Each row of a before or after table is a point. The points were changed in one or more steps. Then noise was added and the rows were shuffled. The steps act on columns, c1 being the first. Write out the steps. A step turns or swaps two columns, mirrors them in a line or flattens them onto one, adds a multiple of one to another, or multiplies or shifts one. Angles are multiples of 10 degrees, from the lower column toward the higher: turns from -170 to 170, lines from 10 to 170 but not 90. Use the fewest steps. Two steps may share a column if one is a turn and the other turns, adds or multiplies; they go together, in the order done. Otherwise the lowest column goes first.

Before:
[[4,33],
[-7,-79],
[8,-12],
[-16,-8],
[9,8],
[-41,-9],
[5,-39],
[-14,39],
[-11,-28],
[-3,18],
[-55,-33]]
After:
[[18,-24],
[14,0],
[-16,6],
[-26,20],
[65,-46],
[-39,10],
[-2,-19],
[-13,-39],
[-3,11],
[1,-63],
[38,-15]]
Steps: turn c1 and c2 by 60 degrees

Before:
[[11,-31,-80,-5],
[6,-61,-58,0],
[-38,9,-2,17],
[2,35,-11,-10],
[-23,17,19,-32],
[-19,13,16,21],
[-23,28,-51,-19],
[0,24,-27,21],
[-20,7,32,-37]]
After:
[[-21,13,22,14],
[-38,9,4,17],
[11,-31,-76,22],
[-22,18,6,-35],
[-22,28,-54,-2],
[-1,22,-18,30],
[1,35,-15,-6],
[7,-61,-54,20],
[-21,8,17,-46]]
Steps: turn c3 and c4 by -20 degrees

Before:
[[-32,-11,-2,5,-16,50,27,53],
[18,-10,24,-22,-12,31,1,24],
[-9,12,29,-5,53,4,-12,57],
[-31,24,-4,23,-27,-16,22,-16],
[-8,25,81,16,-1,-11,40,14],
[1,-32,49,-19,44,14,-15,-7],
[7,13,60,-25,50,8,-17,26],
[-2,16,16,-30,4,-28,56,3],
[-11,-48,-28,0,-17,-41,-13,-8],
[27,-14,-33,-2,26,-13,26,15]]
After:
[[-31,25,8,48,-26,-18,22,-18],
[26,-14,-41,-4,24,-13,24,18],
[-9,-46,-53,0,-16,-41,-13,-10],
[9,12,67,-49,52,7,-17,27],
[-3,16,24,-60,3,-29,57,2],
[-11,11,34,-8,52,7,-11,54],
[16,-11,19,-44,-14,30,0,22],
[-33,-14,-7,10,-16,48,26,54],
[-8,25,93,33,-3,-9,39,13],
[0,-32,33,-39,44,15,-15,-8]]
Steps: add 0.5 times c2 to c3; multiply c4 by 2

Before:
[[-34,53,5,-1,-37,14,5,-25,37,41,-4],
[-60,-5,32,0,-44,-26,10,-31,-19,-24,18],
[17,46,-2,-19,-14,20,17,-12,-15,0,29],
[-29,18,-37,28,-41,5,58,16,1,-37,7],
[-31,13,-8,-43,-24,0,10,-17,24,42,10],
[-5,8,-11,7,-26,-26,16,34,6,33,-58],
[-32,42,9,1,-2,-32,26,18,0,-49,19],
[7,-17,-11,11,26,-20,8,-12,2,48,-40],
[-37,38,-7,-20,-46,-64,48,-26,-11,9,23],
[-9,-22,55,-15,16,-22,40,-20,31,9,-43],
[-15,3,23,-42,31,-9,9,-42,-12,-19,-42]]
After:
[[-61,-5,31,-1,-46,-25,-16,-31,-47,19,18],
[-29,20,-37,28,-42,5,-68,16,3,15,7],
[7,-17,-12,10,25,-19,10,-12,6,-49,-41],
[-9,-23,55,-15,16,-22,-35,-19,78,-22,-44],
[-32,13,-7,-42,-24,0,4,-17,60,-42,9],
[-33,42,8,1,-2,-33,-40,18,-1,37,19],
[-6,8,-11,8,-26,-27,-3,35,15,-36,-58],
[17,47,-3,-19,-14,19,-16,-12,-37,-6,29],
[-15,3,22,-42,30,-10,-15,-44,-31,15,-42],
[-36,38,-7,-19,-45,-65,-43,-26,-27,-26,23],
[-35,54,6,-2,-36,13,10,-24,93,-40,-4]]
Steps: turn c7 and c10 by -160 degrees; multiply c9 by 2.5

Before:
[[0,13,26,26,-12,32,-19,70,42,-4,-73,-9,43,8,-25,14,18,-48],
[16,26,-40,50,20,17,-18,-44,-20,12,-13,-23,-11,-79,17,-8,-14,10],
[-68,-8,-13,-28,-52,-18,10,-7,9,-4,3,-12,13,-15,39,56,-21,-10],
[-32,-2,-40,6,-28,-20,7,-32,-4,-19,2,-27,34,19,6,33,-19,26],
[-16,6,-15,-4,-28,-27,15,-6,44,-7,27,-37,46,2,57,52,-12,9],
[28,54,1,46,-12,8,-21,-24,-33,-2,-1,-12,14,-81,-29,-41,-6,31],
[-41,22,-2,39,-46,-9,0,-4,2,-32,19,-60,24,22,51,36,-48,1],
[24,8,-23,68,-13,-13,9,-22,-33,36,17,-11,-9,-56,3,-12,-18,26],
[22,-6,42,20,-11,-20,-30,10,28,-11,-57,-15,40,4,-11,-9,10,-57],
[7,31,0,8,-18,-26,-51,45,-1,-12,-35,-9,29,10,-21,29,24,-46],
[5,9,28,10,2,17,-19,43,-1,15,-44,-32,52,17,30,-26,19,-34]]
After:
[[15,24,-40,50,23,-19,-18,-42,-20,11,-14,-24,-3,-78,18,-7,-14,6],
[-17,6,-13,-3,-28,9,14,-4,43,-5,27,-38,63,1,38,51,-13,-25],
[-34,-4,-41,8,-26,-5,7,-31,-6,-19,1,-29,34,20,-7,34,-18,-34],
[-43,22,-3,39,-46,6,1,-7,0,-32,18,-61,38,24,39,37,-46,-7],
[-68,-6,-15,-27,-52,19,10,-6,10,-4,2,-10,25,-15,33,58,-23,-8],
[9,31,-1,5,-18,51,-53,42,-2,-8,-35,-8,21,10,-34,30,25,10],
[0,12,23,26,-12,16,-19,74,41,-4,-74,-12,33,8,-38,12,18,56],
[30,57,1,45,-12,-28,-20,-25,-30,-5,-2,-14,2,-80,-30,-43,-8,-11],
[24,-6,40,18,-13,57,-30,12,30,-11,-58,-17,35,5,-23,-8,11,22],
[25,6,-23,70,-14,-12,8,-24,-32,35,17,-14,-4,-57,6,-12,-17,-29],
[8,5,26,12,2,14,-19,41,-3,13,-43,-33,59,15,10,-25,17,35]]
Steps: turn c6 and c18 by 130 degrees; turn c13 and c15 by -20 degrees

Before:
[[-19,-18,-19,14,-24,34,25,25,-46,3,-1,20,17,-18,25,-12,22,21,-28,-25,-5,-37,7,10],
[12,-8,12,-5,-13,-10,-15,20,-8,14,3,-11,-20,20,12,-43,0,-14,-5,71,-24,-9,-19,7],
[3,-53,1,-15,14,12,-8,-33,4,-52,22,21,-18,3,0,10,-54,-9,28,-16,8,20,-15,14],
[6,-35,24,5,12,-8,-2,1,-10,-5,30,-20,-38,-3,-11,-44,33,-6,10,33,35,12,-18,3],
[-29,5,-19,-9,19,4,-13,-26,9,-24,0,47,1,-30,20,-30,-37,24,-15,17,-45,-58,-13,31],
[15,2,28,-25,-37,12,16,12,-25,-27,-64,9,-58,15,-9,0,15,-8,-1,20,-31,-17,-11,11],
[-40,-2,-5,-15,-9,56,-28,53,2,-28,-13,11,-2,7,2,-15,-11,44,16,-4,-3,8,7,-28],
[-13,-28,-12,4,16,11,10,51,20,-35,-6,10,-19,31,-15,-10,-29,9,4,-5,-20,-6,-20,5],
[-11,-6,16,-3,-27,-15,-30,-5,-11,-2,39,5,3,7,-31,15,-6,-8,9,22,37,-51,-16,8],
[52,-9,23,4,95,14,-13,-29,-14,61,-1,-6,9,18,-20,-13,-22,43,16,-7,27,5,-17,14]]
After:
[[14,-10,15,-4,-11,7,-16,19,-7,25,3,-10,-20,19,11,-42,0,-14,-6,72,6,-9,-21,7],
[15,-9,20,7,95,52,-12,-29,-12,-2,-2,-6,7,17,-21,-12,-22,42,16,-6,66,5,-18,13],
[-18,4,-19,-10,21,-23,-14,-28,10,35,-2,48,0,-29,19,-32,-36,25,-15,19,-39,-59,-12,32],
[8,-35,24,3,13,0,-2,0,-11,-36,32,-18,-38,0,-13,-44,31,-5,9,34,5,12,-17,4],
[-2,1,28,-25,-36,20,17,13,-26,19,-66,10,-57,13,-12,0,15,-8,-1,21,-38,-17,-8,12],
[-68,0,-5,-15,-8,-8,-27,54,3,-7,-15,10,0,7,0,-14,-12,46,14,-3,-28,10,7,-27],
[-9,-54,1,-14,13,4,-9,-33,4,-26,22,19,-18,5,-1,10,-53,-10,27,-13,-46,22,-17,16],
[-16,-29,-11,3,16,-5,10,49,21,6,-6,12,-18,31,-15,-10,-28,9,4,-3,-41,-7,-20,4],
[-40,-19,-21,17,-24,1,24,25,-47,6,-3,21,19,-17,24,-13,23,19,-27,-24,2,-38,8,11],
[9,-5,15,-1,-28,-17,-30,-5,-12,-37,39,5,3,7,-30,14,-6,-7,10,22,8,-52,-15,8]]
Steps: turn c1 and c6 by 60 degrees; turn c10 and c21 by 70 degrees

Before:
[[42,8,13,6,-20,-26,-11,-44,4,-6,-57,14,-6,-33,-6,-92,3,16,4,17,21,-38,39,22,-12,16,6,12,36,-52,7,-11,3,1,-20,19,73,-34,-19,51,-3,18,-33,-10,-63,-6,2,-37],
[80,33,-6,46,-26,-49,3,-34,-49,-5,4,-18,-18,-41,-5,8,12,-16,-12,18,7,12,-30,-2,0,16,-8,-2,21,12,-11,37,5,6,7,-16,-23,-44,44,50,7,-66,-22,13,5,-4,-15,6],
[47,39,-31,-11,-4,-33,6,-46,15,-21,-30,13,-21,-40,-30,-13,-15,2,-6,87,67,17,-30,10,61,14,23,-4,42,3,30,-8,10,-1,8,-18,-25,70,23,23,-14,17,-14,18,41,-19,-3,-26],
[-19,-4,4,16,-20,-58,8,3,51,38,-2,-47,-11,87,-40,23,13,-4,3,16,68,-31,-31,-5,-8,14,10,-3,-19,22,30,-17,53,2,35,-24,-11,27,-13,-24,-13,-23,-36,-27,26,11,-50,8],
[-15,-1,-41,-3,24,-30,-21,-7,-42,45,-27,28,-3,-16,-11,-10,-43,6,-44,-2,-47,19,-27,-18,12,5,20,2,-73,18,27,19,12,3,15,34,-14,-39,-7,44,-8,-16,-41,11,34,2,-11,-33],
[0,28,5,0,-10,-27,4,-30,-39,-3,-10,23,29,-38,-26,36,0,-11,64,-3,56,15,48,-4,11,13,21,-20,36,26,29,26,9,-6,16,4,23,-37,-11,-12,8,-3,50,3,-39,-68,-7,42],
[-14,3,-26,52,0,38,2,13,5,9,22,28,12,36,-7,7,8,10,16,16,9,-28,-9,7,-12,-5,-85,3,14,25,-13,57,9,-19,-17,-19,2,-35,67,-5,37,10,95,15,44,3,1,-22],
[35,4,12,16,-14,-39,10,77,17,5,-74,16,2,-41,-70,3,-25,16,-33,-1,33,-58,29,-25,9,4,21,5,18,24,1,2,39,-2,7,0,-27,-7,-23,-15,-14,12,-5,-60,-85,-2,-15,-4]]
After:
[[-18,-7,7,19,-22,-57,9,-7,50,37,-3,-51,-15,87,-41,20,10,-3,5,16,67,-32,-30,2,-9,16,-2,-9,-15,22,29,-16,50,-4,38,-25,-9,27,-17,-25,-10,-27,-36,-29,26,10,-53,9],
[1,31,8,2,-9,-34,4,5,-39,-6,-9,22,28,-36,-27,34,-2,-6,64,-2,58,10,51,-9,11,11,-31,-19,37,31,31,28,6,0,17,8,25,-37,-11,-8,6,1,50,5,-40,-69,-5,42],
[77,36,-7,44,-25,-45,6,13,-51,-8,1,-21,-22,-39,-2,7,12,-12,-8,19,5,8,-29,5,1,17,-32,-1,22,12,-11,37,0,-3,4,-17,-24,-45,44,52,8,-65,-23,15,5,-1,-16,5],
[36,2,13,17,-14,-40,13,-57,13,4,-76,16,2,-42,-66,3,-29,19,-35,-2,35,-53,29,-2,7,1,49,4,17,23,0,-4,45,-25,6,3,-27,-5,-26,-15,-13,17,-9,-55,-87,-5,-14,-2],
[47,37,-29,-9,-3,-32,6,5,18,-21,-30,15,-24,-35,-31,-15,-19,1,-5,86,68,15,-28,-4,63,14,-57,-4,43,2,31,-6,12,12,9,-21,-23,73,24,19,-11,14,-13,20,43,-20,0,-30],
[40,10,14,5,-22,-25,-11,31,7,-7,-58,14,-8,-34,-9,-93,3,14,0,18,20,-37,41,4,-11,17,-30,13,36,-53,7,-11,3,21,-18,20,71,-34,-20,50,-3,18,-31,-8,-60,-6,0,-35],
[-13,2,-28,53,1,37,-2,27,6,7,24,26,9,33,-9,8,7,11,11,19,12,-28,-8,-21,-12,-6,42,4,15,22,-15,56,10,7,-19,-23,3,-34,71,-8,35,10,95,13,46,3,2,-20],
[-12,-4,-37,-2,24,-29,-20,-8,-40,44,-25,25,-5,-18,-13,-9,-45,4,-44,0,-46,21,-28,4,15,0,-14,3,-74,18,27,20,11,-17,12,34,-12,-39,-5,46,-8,-17,-44,13,29,5,-6,-29]]
Steps: add 0.5 times c39 to c27; turn c8 and c27 by 130 degrees; swap c24 and c34

Before:
[[12,37,-48,7,-18,12,57,-20,-20,28,27,-32,-49,-26,-14,58,32,-38,-2,-10,-7,20,46,-3,63,-47,-3,18,-7,-39,22,-39,34,-16,-41,-63,29,14,-10,-46,9,12,-20,-8,-36,-20,1,18,-16,46,13,31,-15,7,49,-17,22,-10,13,22,-5,-8,8,8],
[52,4,-21,1,-42,-23,13,4,45,-35,-32,5,-6,-19,34,-9,2,-5,-39,-19,-3,35,32,17,52,-38,9,-2,21,-10,-15,7,-21,-4,-13,47,-37,29,60,5,-65,14,-23,-19,-24,0,19,-34,11,-34,-25,0,24,-9,-26,21,9,-5,-47,-12,7,-20,61,15],
[16,-27,19,15,16,16,19,-14,51,0,-4,-2,-54,24,53,50,15,-9,60,-23,-3,-5,60,-9,-9,27,-6,31,-24,26,-14,-10,42,-39,36,-11,-1,1,26,4,31,-54,22,-11,4,51,15,10,75,5,-48,43,32,34,33,-3,18,21,40,4,29,-29,14,-18],
[-31,-32,13,-29,-38,-37,71,-14,49,-68,-34,45,7,36,15,1,58,28,-7,-17,6,-8,-8,-58,27,-18,-3,16,11,22,-15,-3,2,9,-26,10,-63,10,29,5,23,20,32,-11,-27,88,3,-9,10,29,11,-44,61,48,-20,-39,4,-46,15,54,-11,-10,11,-5],
[-25,-16,2,-7,-40,-42,-2,-31,24,-42,10,-5,27,-12,5,-58,-26,-12,22,-9,16,-25,45,-19,-5,28,18,3,24,49,31,20,38,-36,2,5,28,3,36,-44,10,-39,-28,1,32,27,27,60,21,-51,-82,15,20,8,-28,-13,28,-42,-2,21,63,15,-1,37],
[-20,-71,-31,39,-38,-27,-8,-41,4,5,-15,4,-22,9,-12,-7,-23,-39,-14,17,46,-46,-3,9,-4,28,34,-28,-17,-6,-15,-1,-10,26,3,-35,5,-75,33,-13,15,38,-16,-40,-41,41,46,5,-49,28,-37,-59,21,19,23,44,-3,16,-22,67,30,26,-48,11],
[29,16,18,13,-21,42,14,9,14,-28,27,-13,42,-20,21,-8,-50,-15,17,-15,22,-2,8,-17,-18,15,14,8,-12,-22,16,-25,22,-29,-56,16,-26,-14,-37,-7,13,1,-23,21,5,29,-38,-39,27,-21,-42,-12,-4,-46,35,-10,-13,-16,-17,46,18,40,-35,-15],
[45,-61,18,-34,-67,-51,32,-27,20,-1,-14,-46,-13,-24,-40,-36,55,31,-20,26,0,-20,-9,-13,59,1,12,-5,-31,-5,-5,43,-22,18,-48,7,-12,-38,33,12,13,9,-7,4,-8,23,-15,43,8,-2,-14,5,-21,-29,-24,-8,-12,22,31,-14,13,-30,-69,19],
[-11,-16,11,29,-30,-25,-9,-16,30,-56,-27,-58,53,12,-1,-23,16,-16,-44,40,6,28,21,-22,23,-28,-24,-21,2,7,0,3,-26,-21,-5,-15,23,-7,56,-59,38,-19,-18,19,55,-9,20,24,3,2,-14,-9,44,34,15,15,5,-60,3,-19,-3,-36,18,57],
[3,-6,-37,19,16,22,35,-88,23,-36,26,6,-28,7,-25,-39,-57,-77,-53,-33,20,5,8,-42,27,5,4,-6,22,7,-4,32,-15,-5,-64,18,-26,29,26,-14,-18,42,-8,-28,1,0,14,19,-11,18,2,2,16,-3,3,-31,-27,-46,19,-45,-35,5,-13,11],
[7,24,-32,22,-40,16,34,6,-32,-6,-2,-23,23,5,12,-23,-13,-20,42,-38,-22,23,-8,-40,29,-49,-67,-35,-25,74,21,-29,-13,4,8,-46,-15,-2,23,18,5,-44,-17,-19,12,45,-1,-23,24,53,-14,-11,-20,-24,-5,18,-47,5,19,-47,-10,26,-7,48]]
After:
[[1,-5,-37,21,12,22,35,-89,22,-36,26,7,-31,6,-24,-29,-58,-80,-54,-32,19,5,9,-41,29,-11,-8,-6,25,9,-4,31,-16,-7,-63,15,-26,31,26,14,-19,41,-10,-27,-1,-4,16,20,-6,-32,1,2,15,-4,1,-31,-26,-46,18,-45,-36,6,-16,14],
[30,16,21,15,-17,44,11,8,16,-29,28,-10,44,-21,21,-15,-46,-12,16,-15,18,-2,8,-15,-18,29,-18,8,-9,-21,18,-26,21,-29,-54,20,-28,-14,-39,3,10,6,-26,21,2,26,-41,-36,-12,12,-39,-13,-3,-46,35,-10,-11,-17,-15,48,19,28,-36,-16],
[8,23,-32,22,-40,15,35,7,-32,-4,-2,-21,21,3,11,-3,-13,-18,43,-37,-23,22,-8,-42,28,22,65,-34,-25,73,21,-26,-13,2,9,-46,-16,-2,25,6,4,-47,-16,-18,12,42,0,-22,50,-58,-15,-11,-19,-23,-5,20,-45,4,18,-49,-10,20,-7,50],
[-11,-14,11,27,-28,-27,-10,-13,29,-53,-27,-59,52,12,0,-22,14,-15,-44,38,3,29,19,-26,23,5,3,-19,2,6,1,4,-26,-19,-5,-17,24,-4,56,62,38,-19,-19,17,57,-12,19,22,25,-13,-16,-8,46,35,14,15,5,-57,3,-18,-5,-22,21,56],
[46,-62,20,-30,-67,-53,33,-29,22,-2,-12,-43,-13,-23,-41,-35,54,29,-20,25,1,-21,-8,-15,59,8,-4,-4,-31,-8,-4,43,-23,18,-50,5,-12,-37,36,-17,13,7,-5,4,-8,20,-14,42,0,-11,-13,2,-23,-28,-25,-10,-11,21,32,-13,12,-21,-71,19],
[-29,-27,15,-29,-37,-37,71,-11,49,-65,-31,47,12,36,13,10,55,28,-9,-18,4,-9,-9,-58,27,11,6,16,9,22,-13,-7,1,11,-25,10,-64,7,29,-3,22,23,30,-12,-28,89,4,-7,19,-27,9,-46,60,47,-21,-42,1,-47,14,56,-10,-6,11,-7],
[15,-25,21,16,16,16,20,-13,50,2,-5,0,-55,22,56,48,14,-10,59,-20,-3,-4,61,-7,-10,75,6,32,-22,27,-15,-8,41,-37,38,-10,-1,-3,25,-1,31,-57,23,-14,8,50,18,9,-25,13,-44,43,33,35,33,-4,17,20,39,5,28,-21,13,-18],
[-28,-16,3,-7,-39,-40,-2,-32,22,-42,13,-7,29,-12,8,-75,-25,-10,19,-11,15,-23,43,-20,-5,17,-32,4,27,50,30,22,39,-38,3,6,28,3,34,36,9,-40,-29,-2,32,26,25,61,-27,26,-82,15,21,10,-27,-15,27,-42,-1,22,64,11,0,34],
[11,36,-46,11,-18,12,59,-18,-19,27,30,-33,-48,-26,-15,72,30,-35,-4,-12,-7,20,46,-2,59,-17,-13,19,-4,-38,22,-38,33,-14,-40,-62,27,16,-11,42,11,13,-21,-6,-37,-19,2,16,47,-20,13,33,-15,7,47,-17,22,-9,14,22,-5,-6,8,4],
[55,3,-26,0,-38,-22,14,4,47,-38,-31,7,-7,-21,32,-17,3,-3,-37,-19,-3,33,35,17,52,9,-8,-3,22,-9,-16,6,-19,-5,-13,46,-34,34,60,-7,-65,17,-25,-19,-24,0,21,-35,37,31,-24,-1,25,-12,-27,22,9,-5,-45,-12,8,-14,61,13],
[-23,-68,-35,40,-39,-26,-6,-40,5,6,-13,3,-21,9,-16,3,-22,-39,-12,15,49,-45,1,8,-2,-48,-32,-27,-16,-6,-15,1,-9,28,6,-35,7,-77,31,0,16,40,-14,-40,-46,42,47,7,-28,-28,-36,-60,18,19,24,44,-2,17,-23,67,33,20,-47,14]]
Steps: mirror c16 and c50 in the line at 10 degrees; turn c26 and c49 by -90 degrees; turn c27 and c40 by -160 degrees; multiply c62 by 0.7
